Every row gives one point. Two turns around zero, p and q, are shown by what they do to some points. Write where each new point lands after one turn and then the other. Backwards means that the second turn is done in reverse. Each puzzle has new turns, and all numbers are rounded.

Turn p:
58	6	74 -> 72	15	59
-211	-153	-20 -> -231	-107	59
-19	-163	-175 -> -77	-198	-111
195	70	-201 -> 159	-29	-239
-362	132	193 -> -293	251	193
338	107	129 -> 369	68	39
Turn q:
178	147	-56 -> 192	138	-24
-135	-27	29 -> -138	-19	22
16	176	165 -> 27	138	197
47	205	-120 -> 69	219	-77
-106	-501	-18 -> -150	-475	-118
Where do these land?
p, then q: -167	-109	314 -> -124	-40	349
p, then q backwards: -26	315	-93 -> -25	233	-232
q, then p: -43	-58	-339 -> -103	-75	-322
p, then q: 13	-168	23 -> -24	-164	40
q, then p: 224	20	94 -> 232	-36	66

Turn p:
53	-228	-45	-17	-56	324 -> 21	-118	-61	65	66	372
85	-211	243	104	-2	-96 -> 181	-202	236	22	28	-20
-338	57	42	-45	-101	94 -> -316	60	128	0	-112	89
29	-213	-98	160	54	-15 -> 51	-179	-43	207	72	2
94	149	-101	47	-149	-117 -> 82	68	-124	-4	-199	-115
96	-161	15	-417	202	-57 -> -27	-166	-94	-353	302	-8
-20	607	-56	168	52	-133 -> 8	536	-41	63	-157	-320
Turn q:
54	-104	222	131	21	71 -> -4	-141	189	108	33	131
33	-232	-298	-153	238	-168 -> 75	-252	-303	-141	93	-250
93	19	380	-61	-235	269 -> 6	37	287	-57	-141	422
-189	-84	-82	-142	259	-231 -> -172	-143	-90	-170	127	-295
218	232	26	41	53	222 -> 137	188	-8	50	195	247
-76	2	152	128	-247	-70 -> -31	59	218	111	-216	-16
-267	168	-365	171	-191	78 -> -152	293	-293	249	-193	-104
133	-1	-35	-114	101	-171 -> 140	-41	-1	-148	101	-135
Where do these land?
q, then p: -71	-35	199	49	-103	-171 -> 31	-70	248	-91	-106	-37
p, then q backwards: 72	-30	232	-54	-255	231 -> 151	-36	222	-142	-233	183
p, then q: -70	-60	255	-24	19	241 -> -134	-17	118	-38	109	295
q, then p: -137	-117	-327	-138	81	227 -> -241	-70	-362	136	-17	59
p, then q: 52	-97	-360	-130	101	-231 -> 32	-143	-289	-2	-34	-340
p, then q: 117	-139	-41	-16	135	21 -> 59	-142	-95	21	143	-1
p, then q backwards: 34	678	102	95	-74	38 -> -55	515	-120	-66	-423	-143
q, then p: -14	-126	217	20	12	-166 -> 41	-170	228	-90	16	-10
q, then p backwards: 17	-74	-278	198	83	-189 -> 100	-12	-214	187	116	-246

Turn p:
-204	-300	173	31	93	-172	-184	222	-42 -> -282	-187	178	29	-27	-138	-28	216	-266
-188	290	-120	117	64	-146	-280	160	-116 -> -290	350	-129	-31	-29	-82	-173	161	-49
-101	-163	183	-22	-239	141	112	-125	-122 -> 88	-84	120	-51	-156	121	180	-195	-223
-229	-45	179	-146	99	-205	-228	79	170 -> -316	-80	262	-149	-67	-98	-107	148	49
308	310	214	-15	290	91	-159	28	-171 -> 126	280	181	130	307	-4	-376	-73	1
-35	73	-225	-128	-114	158	171	203	65 -> 173	1	-193	-141	-56	208	55	215	55
43	-201	-341	-65	-134	122	-27	-325	92 -> 14	-275	-337	-109	-75	28	46	-293	120
93	-79	164	232	38	-6	82	174	300 -> -6	-117	159	343	-65	64	52	189	144
80	-67	19	88	121	228	365	-181	10 -> 186	-80	0	124	233	192	272	-161	63
233	183	-247	-91	-217	-210	147	-237	-186 -> 306	193	-242	-144	-66	-291	79	-208	108
Turn q:
315	-120	-45	212	-88	-100	480	32	-2 -> 395	59	-162	190	110	-7	388	100	121
-163	-55	4	251	-158	-209	-191	-67	-76 -> -38	-269	-8	275	-129	-119	-159	-24	39
-46	-139	-29	-185	394	103	-95	155	-132 -> -71	-22	84	-299	282	1	-151	225	-134
-136	128	-340	63	-157	197	-84	-115	116 -> -103	43	-342	30	-122	200	-177	-186	-6
-141	26	78	1	-202	-10	201	-37	-56 -> -103	-87	-33	118	-97	64	254	-28	-25
-109	-60	113	200	7	162	-171	22	226 -> -67	-68	115	57	38	189	-191	-99	257
-68	67	-226	-221	722	116	-1	-61	106 -> -103	182	-75	-383	600	-54	-219	-114	-193
83	-69	157	-338	-120	-113	121	-73	-127 -> 46	-41	134	-190	-173	-122	289	16	-166
-150	79	-122	-111	-134	-104	-137	84	182 -> -207	3	-134	-85	-163	-124	-83	-79	143
310	-150	118	104	-200	-58	287	114	-142 -> 327	13	35	136	-93	16	324	239	66
90	-140	174	-196	70	-117	-186	-134	-130 -> 104	-127	264	-168	-75	-151	-59	-7	-167
16	433	119	221	-135	133	-222	81	34 -> -180	314	123	321	-179	107	-213	-41	65
Where do these land?
p, then q backwards: 181	-295	19	21	-140	-59	-44	138	129 -> -32	-202	7	130	-184	-185	-128	-43	-191
p, then q: 12	-296	-104	-17	-31	88	317	151	152 -> 246	-65	-115	-117	126	146	183	251	170
q, then p: 135	-142	-242	-51	-72	-10	65	-120	-32 -> 215	-86	-223	-48	28	-103	-75	-43	11
p, then q: -193	-408	-98	-61	-189	-22	-40	-65	229 -> 46	-413	-152	-164	-129	115	216	60	95
p, then q backwards: -64	400	-147	-56	-38	-148	-41	244	-159 -> 277	214	-200	-158	85	64	-54	311	-19
p, then q: -19	248	-23	26	14	-164	-101	97	-275 -> -186	208	-16	119	-62	-231	-83	41	-165
p, then q: -27	253	229	388	91	232	55	-191	-64 -> -63	160	82	374	187	278	-41	-263	-121
p, then q backwards: 20	-167	-99	-91	56	228	-112	85	71 -> -159	-197	-125	86	18	148	-95	-42	-79
q, then p backwards: -79	-357	-6	-117	175	-159	-43	-25	39 -> 61	-238	-63	-332	132	-102	37	-52	32
p, then q backwards: -68	137	216	-312	-75	-104	-89	-59	-239 -> 188	55	109	-342	184	19	-198	-105	28
q, then p backwards: 102	628	255	269	210	118	34	-254	150 -> 102	380	404	424	180	129	-81	-276	-242

Turn p:
209	194	-65	-26	78	-118	33	-237	-55	215	69	-239 -> 44	37	75	-101	93	-20	164	-95	-336	135	46	-278
121	208	128	-62	-120	67	36	162	-34	131	413	14 -> 221	-5	204	-89	65	28	181	290	-99	121	217	149
-353	-152	-369	-106	154	76	-200	147	19	-268	-306	-132 -> -428	21	-476	120	123	-80	-243	69	192	-126	-47	-70
29	165	-12	-105	189	-214	24	-206	141	-44	33	131 -> 28	130	103	-165	38	-316	-23	-187	2	31	52	-89
11	-91	148	330	-136	-78	-180	238	-130	78	115	188 -> 176	10	117	412	-120	36	35	111	61	139	-64	231
-237	-168	-104	-129	230	204	-170	254	211	-217	-333	-151 -> -319	-76	-323	-42	169	49	-346	117	345	25	-149	-73
281	263	11	238	-104	382	81	160	-177	19	79	131 -> 209	219	-11	-14	147	399	221	3	-31	144	53	320
49	-11	110	-145	250	-23	158	-219	-190	166	98	-11 -> -27	-157	222	-122	177	-68	-17	-185	-286	-47	19	21
-163	-62	83	299	-289	119	7	-1	-2	-128	225	98 -> 30	100	180	245	-142	159	176	122	212	-192	103	119
7	-162	-62	-345	19	-67	-182	-269	156	195	-8	101 -> -65	-123	35	-127	-202	-135	-315	-141	-119	50	272	-164
260	60	210	49	32	-107	142	-277	66	5	31	-179 -> 207	30	241	-150	36	47	88	-135	-116	-42	-126	-282
34	-343	-293	-257	248	-333	223	-199	240	-27	-209	-129 -> -46	-356	-279	-168	-1	-332	-96	-341	41	-155	-37	-391
-74	-99	95	-17	-295	-61	-118	223	-233	-208	-101	129 -> 87	82	-136	176	-214	15	-125	228	-13	-186	-160	256
-174	198	120	275	-256	153	145	223	-11	82	-103	50 -> -116	88	47	25	-169	217	301	145	149	104	-176	251
Turn q:
187	146	-127	197	47	-164	-188	40	-286	-156	86	-255 -> 296	-30	-22	44	-158	-41	-17	20	-264	-150	-35	-379
318	277	28	24	-44	33	299	-254	139	180	-239	36 -> 173	373	215	24	120	-175	260	-60	231	96	-217	58
-231	-89	-188	-142	-23	241	157	-134	24	235	-108	20 -> -200	110	-178	-73	197	25	45	-165	-6	330	-47	129
90	-87	-149	-203	-13	40	-14	124	-179	-282	317	234 -> 81	-264	-190	-162	-63	78	229	8	-205	-254	134	194
-241	-347	59	-187	-19	-114	-151	-29	-56	-151	-16	-192 -> -226	-322	-8	-175	-215	-17	-233	-114	-66	102	17	-51
-183	97	97	-147	-106	72	-286	-86	142	187	-130	30 -> 5	182	5	-77	21	39	-337	-142	133	122	172	124
293	-98	-36	251	127	170	93	-122	-172	196	-156	137 -> 213	23	-6	363	121	-25	127	-85	-48	107	-309	116
83	60	250	252	126	199	6	245	-126	-197	-180	-199 -> 147	-81	230	67	32	324	-112	264	-72	-1	-265	-172
-192	223	220	-55	116	-38	-137	-214	77	209	363	148 -> -128	152	192	100	226	-55	-110	-223	-80	-206	402	89
-199	82	-162	-97	-131	-328	124	199	-67	-283	-4	237 -> -198	74	-217	-236	-226	-134	54	297	-124	-261	12	106
-32	92	114	-36	347	150	-83	-1	292	150	1	78 -> 23	-34	109	49	440	-32	-171	23	182	-15	95	71
158	-334	-144	346	-200	128	260	-51	216	-95	-119	-116 -> -122	-101	-149	198	-127	146	272	-38	352	100	-350	-176
-51	-23	38	-204	-228	-389	-82	282	-3	6	184	-157 -> -63	-83	17	-124	-371	-132	-11	212	-33	29	392	-107
Where do these land?
q, then p: -344	209	-202	65	341	-45	-159	15	-115	-5	224	163 -> -107	169	-130	266	439	-240	-83	45	-153	-155	66	50
q, then p: -279	236	249	-181	-245	-81	183	34	-227	-94	255	192 -> -76	171	197	-123	11	-46	71	262	-86	-300	93	470
q, then p: 155	-283	-66	-94	-170	290	46	-142	-294	105	-178	-194 -> -76	-164	22	-69	-275	312	36	-334	-290	106	28	6
p, then q backwards: 244	-79	-116	17	66	291	-30	264	85	199	-223	104 -> -58	-244	-141	-140	-127	402	-175	104	25	104	-119	-16
q, then p: 97	107	-201	137	234	201	216	172	234	-290	-231	32 -> -68	-137	-381	-255	237	-9	-141	-60	235	149	-230	-27
q, then p backwards: 52	105	-43	145	-114	-203	-286	38	-332	-194	224	-44 -> 174	-206	-79	-164	-350	-156	-48	-291	-172	-23	29	-58
q, then p: -301	259	-42	158	29	248	-242	69	-167	167	-228	14 -> -159	325	-86	105	235	141	-109	30	-221	335	111	87
p, then q: -47	-303	95	101	-165	-221	2	-248	65	-90	-244	29 -> -5	100	11	-91	-347	121	-105	-195	202	-32	-215	-182
q, then p: 254	-96	180	-66	181	-150	236	76	236	277	-16	-146 -> 141	-328	280	27	-53	-161	114	15	172	217	-221	-81
p, then q: 246	-86	123	-40	20	-165	-285	46	-33	135	-92	42 -> 296	60	-13	242	-167	-40	-127	-85	-37	137	34	-37
p, then q: 49	108	189	-226	166	-111	31	75	249	-270	241	-94 -> 155	-250	223	-175	15	-230	-91	255	132	-35	184	-55
q, then p: -93	241	-187	28	60	-158	59	-308	279	-234	-139	84 -> -131	248	-150	-279	35	-338	-97	25	88	-83	-116	-235
q, then p: 80	-215	162	79	-145	42	37	-147	31	206	210	-15 -> -31	-31	307	102	-114	124	194	-146	113	-83	58	-48
p, then q: -116	-203	-140	-123	-259	62	191	54	-10	88	197	-168 -> -183	-301	-138	-49	-126	208	247	81	-33	14	9	-22

Turn p:
-178	-31	163	-9	206	0	-32	-293	-354	-331	254	250	-162	149 -> -59	199	13	-112	41	133	-384	-392	-305	-29	-11	-52	55	350
62	123	-9	112	-141	78	-82	-127	135	-70	-124	311	97	-184 -> -91	140	53	46	-175	-222	-195	25	233	-80	136	126	-111	-6
-74	123	223	81	-2	56	348	-3	251	-113	234	159	-207	-157 -> -420	-61	174	-119	-110	8	83	-144	121	-69	-177	21	-212	253
101	-101	361	54	-464	169	180	113	79	95	-135	46	-98	-210 -> -93	-35	197	19	-264	39	-81	155	231	160	-418	219	-229	-164
-83	61	-163	-80	69	-292	262	111	-328	-133	-41	11	-4	-53 -> -16	-94	-191	69	-122	-161	100	-209	-434	-43	-52	-41	-52	-50
42	231	89	158	-142	-159	-96	126	45	35	135	-261	38	85 -> 15	117	-11	-314	-91	133	226	82	9	1	35	-129	-48	-200
-198	33	118	-53	21	-61	66	-80	-32	207	71	-74	129	22 -> 69	-92	-41	-178	-15	-98	50	-86	70	114	-128	-111	169	42
159	227	-91	-396	-179	200	93	249	-38	129	-71	87	148	-173 -> -45	-204	-29	-53	11	-228	122	65	-2	136	50	539	-10	-193
105	-95	-52	121	-25	313	-61	38	-145	57	19	-40	289	76 -> -16	-117	44	48	-69	153	-189	61	61	92	159	65	286	-219
-238	-247	-119	-116	166	-293	-189	47	20	-97	123	-188	-2	-123 -> 102	-89	-66	-54	386	-124	-39	8	-184	-122	-57	-346	-79	-49
246	10	219	58	22	132	109	-37	96	-24	-178	44	-69	-283 -> -83	49	296	218	-83	-35	36	-116	194	94	-51	122	-183	-81
-264	30	-319	157	102	69	-304	126	102	129	-173	-145	-222	267 -> -4	255	-435	136	256	155	135	255	100	-87	46	-142	182	15
353	-374	-36	159	135	-220	-320	103	422	520	47	-104	-29	1 -> 215	-90	220	141	197	25	194	564	253	321	229	-412	-147	63
-272	134	127	-163	165	-60	129	33	-266	-271	-36	-89	78	339 -> 44	126	-44	-133	10	48	71	-251	-378	-195	-181	56	359	64
-36	-299	13	-150	-41	158	-3	26	169	-47	-15	206	112	171 -> 12	-133	144	77	70	-23	-215	258	11	-118	-74	120	165	179
273	174	-525	66	108	-89	-101	-432	-153	-84	-110	-214	-98	72 -> 369	28	-325	210	-41	196	86	-273	24	-173	493	-37	-145	-5
Turn q:
231	-293	161	-46	-23	-15	9	321	-72	-147	-121	226	78	-82 -> -82	35	256	-107	86	127	-153	-12	190	-240	125	196	-47	-308
36	323	-430	296	192	95	-98	-381	121	63	-107	29	101	-22 -> 200	-98	-269	-26	-99	-249	136	-168	-100	304	-508	59	-122	13
-119	14	-9	-158	95	-173	-175	123	181	294	50	-223	-10	-49 -> 193	71	133	34	158	-229	66	194	-233	71	196	-46	-10	132
7	-46	279	26	-169	-113	106	-137	-93	-48	-132	125	-65	-134 -> -154	18	216	144	-165	142	-160	-121	-6	-60	-26	-167	-13	-80
60	12	-37	16	-82	-172	-26	181	-440	-95	33	436	-55	-240 -> -378	99	1	-143	-139	64	-366	-29	-88	-157	7	194	-327	-144
-209	-51	-140	-301	35	112	65	-104	135	19	182	-109	40	63 -> -5	27	-72	-215	27	-127	226	-13	63	79	171	-161	103	241
-4	138	-373	286	183	147	290	-315	170	343	53	-65	18	25 -> 246	-380	-215	10	-272	-134	363	-59	-81	288	-165	-11	-181	66
-155	-140	85	-21	-60	-35	105	97	90	21	-24	-369	-130	273 -> 110	-25	12	217	23	50	209	232	67	-188	133	-79	224	198
-118	-143	114	93	-100	186	-120	48	-274	-83	-199	191	178	-212 -> -370	12	185	-140	107	147	-34	61	-6	-47	-245	-35	-71	-233
-21	-105	137	-62	40	-179	-81	-46	212	-29	276	-127	193	88 -> 1	-48	68	103	207	-154	63	-194	-64	39	246	51	233	104
43	-24	133	-79	-363	100	-141	152	64	-20	-94	369	-11	-25 -> -171	159	283	-108	-67	164	-261	95	195	203	-5	137	56	-68
-6	80	-369	349	324	144	-41	-411	121	-44	-84	117	-301	-60 -> 139	34	-286	177	-120	-169	254	-202	171	205	-403	-20	-420	15
-27	194	218	-198	133	61	138	147	227	-38	86	-293	-19	-21 -> 236	114	-137	28	62	19	80	67	-77	29	306	-236	245	-124
139	26	43	-136	14	124	-145	-41	56	197	365	-416	-46	90 -> 215	-217	-177	43	355	3	-39	89	-34	134	244	-154	70	260
13	61	206	132	75	-36	53	104	-354	-152	-253	411	-26	244 -> -154	229	32	7	-167	453	-61	-118	-77	-230	-197	282	-80	-121
-125	57	-52	13	-119	-106	113	210	166	-104	279	-553	-17	136 -> 66	-126	-280	217	74	-218	75	270	2	-105	288	-64	391	128
253	-102	33	-209	-173	-139	-53	54	-310	-179	-310	251	72	-74 -> -90	97	248	-241	-69	109	-397	-90	79	-326	-167	56	-51	-83
Where do these land?
q, then p backwards: -23	50	208	-71	98	151	453	-19	-132	204	13	207	133	225 -> 281	188	-19	129	-55	25	259	-28	-155	-57	264	-273	9	291
p, then q: -19	419	24	-51	-49	-71	147	112	-188	170	65	-71	282	-47 -> -152	-177	201	-267	-267	-173	-116	-115	-98	-3	163	-165	-10	136
p, then q: 211	-52	-47	-178	100	86	-109	-139	166	-229	-96	185	13	-228 -> -66	206	-56	342	86	58	-52	-274	16	79	102	143	-109	-26
p, then q: 51	-57	-281	129	136	251	-317	-108	133	-207	-406	-161	-252	-76 -> 75	50	-466	239	34	-157	112	-124	90	285	-150	126	-91	-379
q, then p backwards: -5	98	31	-177	72	-196	162	133	-187	55	231	-258	36	97 -> -17	10	-377	-50	93	-124	-24	-34	-53	-156	135	94	106	248
q, then p: -114	-251	-99	202	-43	-23	-49	-295	309	-123	-250	-94	-44	-278 -> 127	94	154	102	-200	-112	303	-20	174	-101	-281	-356	-154	-71
p, then q: -64	-194	-22	209	112	338	-342	-32	334	-147	63	-139	-43	-181 -> 100	284	-167	170	334	-153	309	-14	17	216	87	-97	59	-276
p, then q: -170	161	-141	-120	-408	-70	46	-39	85	-107	317	-230	-99	330 -> 47	176	-104	-511	-36	26	-31	66	442	-188	23	-64	32	76
p, then q backwards: 113	-40	406	35	-53	18	-133	-103	-121	190	-203	241	92	28 -> 19	183	-27	-75	-241	-95	-166	-31	375	61	-205	207	-79	8
q, then p: -183	250	-119	-124	89	-325	41	141	94	219	224	27	-76	233 -> -12	-25	-198	-262	-306	98	-68	94	-329	158	206	103	17	128
p, then q: 7	-135	-149	234	101	108	-273	-114	112	-346	-172	180	31	-142 -> -116	210	-305	329	256	-167	-77	-53	-54	167	-74	64	83	-105
q, then p: -163	-352	-198	10	-22	204	-239	-7	-57	-80	-223	183	35	-246 -> -64	177	61	88	189	-257	309	-68	46	-92	-401	10	-47	146
q, then p: -236	146	36	-20	-185	-126	109	299	126	-240	105	-157	-316	-6 -> -289	-10	-182	-339	-102	-28	106	201	-36	-158	196	-130	-15	-250
p, then q: 161	30	66	-77	-44	-263	221	309	-73	116	90	-122	240	330 -> -179	-287	138	-272	-105	228	-146	134	-37	-306	198	-60	82	-82
q, then p: 180	-118	-103	341	-4	72	-20	-113	-86	-31	7	215	-127	-173 -> -38	141	-114	252	82	-35	-89	94	242	3	-164	-116	-229	137
q, then p: 211	42	144	-220	-103	-35	220	104	-141	437	145	-8	6	55 -> 30	-139	122	-154	181	353	-282	132	-151	246	-2	160	2	2
q, then p: 43	3	241	-122	205	-117	83	-129	-375	121	90	1	90	78 -> 58	7	-66	37	100	319	-271	-314	-114	-25	-2	111	103	41
